Each row is a point. Each copy is the shape, with its points in the same order, stretched, turned, moved and blurred by noise. Is it also mirrored, or only turned?

Shape (8 x 2):
0: -0.001 -0.026
1: -0.060 -0.049
2:  0.000 -0.003
3:  0.019  0.003
4:  0.013  0.026
5: -0.066 -0.019
6: -0.044  0.037
7:  0.022  0.016
Copy 1 (8 x 2):
0: -0.015 -0.006
1: -0.029 -0.071
2:  0.009 -0.003
3:  0.011  0.027
4:  0.027  0.023
5: -0.001 -0.078
6:  0.046 -0.045
7:  0.024  0.026
Copy 1 is: mirrored
Copy 2 (8 x 2):
0: -0.001 -0.008
1: -0.060 -0.024
2:  0.013  0.019
3:  0.021  0.012
4:  0.016  0.038
5: -0.056  0.003
6: -0.037  0.046
7:  0.033  0.032
Copy 2 is: only turned

Shape (7 x 3):
0: -0.025 -0.020 -0.033
1:  0.014 -0.039  0.014
2:  0.011 -0.063  0.034
3:  0.012  0.006 -0.089
4:  0.003  0.015  0.052
5: -0.036  0.012 -0.007
6: -0.015 -0.016 -0.005
Copy 1 (7 x 3):
0: -0.038  0.018 -0.033
1: -0.005 -0.010  0.019
2: -0.013 -0.033  0.037
3: -0.025  0.087 -0.037
4:  0.037 -0.036 -0.023
5: -0.013 -0.005 -0.060
6: -0.020 -0.003 -0.025
Copy 1 is: mirrored
Copy 2 (7 x 3):
0: -0.033 -0.010 -0.028
1:  0.017 -0.039  0.013
2:  0.011 -0.061  0.035
3: -0.013 -0.010 -0.092
4:  0.026  0.021  0.030
5: -0.033  0.023 -0.014
6: -0.018 -0.013 -0.002
Copy 2 is: only turned
Copy 3 (7 x 3):
0: -0.013 -0.007 -0.038
1: -0.029  0.048 -0.011
2: -0.056  0.065 -0.010
3:  0.056 -0.001 -0.059
4: -0.025  0.028  0.046
5: -0.012 -0.023  0.003
6: -0.020  0.009 -0.010
Copy 3 is: mirrored

Shape (9 x 4):
0:  0.027 -0.006 -0.032 -0.005
1: -0.009 -0.013  0.006  0.013
2:  0.055  0.007  0.055  0.010
3: -0.042  0.006 -0.018  0.042
4: -0.042  0.014  0.003 -0.018
5: -0.075  0.082  0.027  0.012
6:  0.058 -0.034  0.002  0.011
7: -0.031  0.003 -0.013 -0.002
8:  0.001  0.013 -0.047  0.014
Copy 1 (9 x 4):
0:  0.029 -0.017  0.011  0.032
1: -0.024 -0.028  0.003  0.015
2:  0.008 -0.004  0.013 -0.053
3: -0.046 -0.034 -0.039  0.038
4: -0.051  0.011  0.000  0.043
5: -0.098  0.045 -0.063  0.023
6:  0.040 -0.040  0.029 -0.013
7: -0.032 -0.010 -0.004  0.043
8:  0.013 -0.016 -0.021  0.047
Copy 1 is: mirrored
Copy 2 (9 x 4):
0:  0.029  0.011 -0.023 -0.013
1: -0.004  0.019  0.018 -0.005
2:  0.061  0.048  0.054  0.015
3: -0.042  0.011 -0.004  0.024
4: -0.012 -0.030  0.031  0.008
5: -0.031 -0.056  0.050  0.081
6:  0.045  0.058  0.001 -0.027
7: -0.015 -0.014  0.008  0.002
8:  0.002  0.002 -0.039  0.009
Copy 2 is: mirrored

Shape (9 x 6):
0:  0.032  0.047  0.012  0.014  0.041  0.059
1: -0.064 -0.008  0.054  0.010  0.002  0.012
2: -0.023  0.023 -0.032 -0.012 -0.022 -0.052
3: -0.009  0.017  0.051 -0.017  0.039  0.012
4:  0.030 -0.011 -0.012 -0.002 -0.019 -0.031
5: -0.059 -0.030  0.021 -0.001 -0.020  0.038
6:  0.023 -0.023  0.015  0.018  0.002 -0.002
7: -0.073 -0.010 -0.018  0.000  0.070 -0.028
8:  0.021  0.000 -0.048 -0.039 -0.025 -0.035
Copy 1 (9 x 6):
0:  0.019  0.036  0.037  0.029  0.031  0.054
1: -0.037 -0.004  0.050 -0.015 -0.024 -0.024
2:  0.004  0.041 -0.052 -0.032 -0.024 -0.018
3:  0.008  0.023  0.054 -0.029  0.012  0.007
4:  0.050  0.008 -0.026 -0.013 -0.029 -0.001
5: -0.044 -0.028  0.024 -0.006 -0.041  0.008
6:  0.038 -0.009  0.011  0.002 -0.019 -0.003
7: -0.030 -0.009 -0.009 -0.038  0.054 -0.034
8:  0.036  0.020 -0.061 -0.039 -0.032  0.019
Copy 1 is: only turned
Copy 2 (9 x 6):
0:  0.001  0.063 -0.020 -0.013 -0.011  0.078
1: -0.060  0.006  0.045  0.000  0.025 -0.004
2: -0.035 -0.008 -0.039  0.027 -0.054 -0.019
3: -0.056  0.017  0.018 -0.020 -0.021  0.045
4:  0.016 -0.022 -0.014  0.007 -0.055  0.007
5: -0.026  0.002  0.026 -0.026  0.044 -0.032
6:  0.011 -0.017  0.014 -0.001 -0.021  0.026
7: -0.099 -0.043 -0.026  0.012  0.016  0.024
8:  0.005 -0.021 -0.057 -0.014 -0.066 -0.018
Copy 2 is: mirrored
Copy 3 (9 x 6):
0:  0.038  0.031 -0.028  0.017 -0.067  0.044
1: -0.054 -0.030  0.062 -0.006 -0.057 -0.008
2: -0.041  0.058  0.009 -0.038 -0.004 -0.038
3:  0.024 -0.012  0.026 -0.006 -0.066 -0.006
4: -0.001  0.029  0.002 -0.002  0.028 -0.020
5: -0.073 -0.027  0.056 -0.024 -0.024  0.026
6:  0.000  0.000  0.013  0.025  0.007  0.007
7: -0.041 -0.031 -0.021 -0.038 -0.071 -0.061
8: -0.004  0.040 -0.016 -0.051  0.035 -0.024
Copy 3 is: mirrored
